Every row gives one point. Any point is a mix of the corners, with weights that add up to 1. It lies inside the corners' shape when no weight is negative. Is each point inside? If not, which corners have a negative weight?
In the rows, 128 means zero.

Corners:
(1): [104 172]
(2): [140  50]
(3): [149 119]
Points:
[125 176] => outside (2)
[120 121] => inside
[129  64] => outside (3)
[161  70] => outside (1)
[132  80] => inside
[140  62] => inside
[152  73] => outside (1)

Corners:
(1): [172 118  71 111 100 174 120 104  87]
(2): [ 69 113 101 156  33 174 128 101 138]
(3): [189 109   9  53 125 108  85 154  86]
(4): [121 195 131 144 146  95 201 119 124]
(5): [125 134 168 167 100 133 180 103 190]
(6): [ 82  99 165 157 122 144 135 118 117]
(7): [162 146   7  95 172 168  62 129 121]
(8): [ 88 165 144  90 134 147 174 137 148]
(9): [146 188 188 145 117 128 152 162 149]
(10): [ 71 139 144 129  62 151  97  61 162]
Points:
[120 142 150 123 109 140 177 132 127] => outside (7, 10)
[141 202 153 120 147 115 184 184 154] => outside (1, 6, 10)
[117 145 134 135 115 132 144 126 129] => inside
[156 125  75 110 115 150 116 134 113] => outside (4, 10)
[141 147 102 101 151 143 117 127 110] => outside (2, 5)
[147 129  70 118  92 162  85 110 132] => outside (4, 6, 8)
[109 147 156 141  70 136 158  97 164] => outside (6, 7)
[ 51 124 137 159 101 153 159  86 152] => outside (1, 3, 9)
[165 126  97 100 135 138 110 130 132] => outside (2, 4)
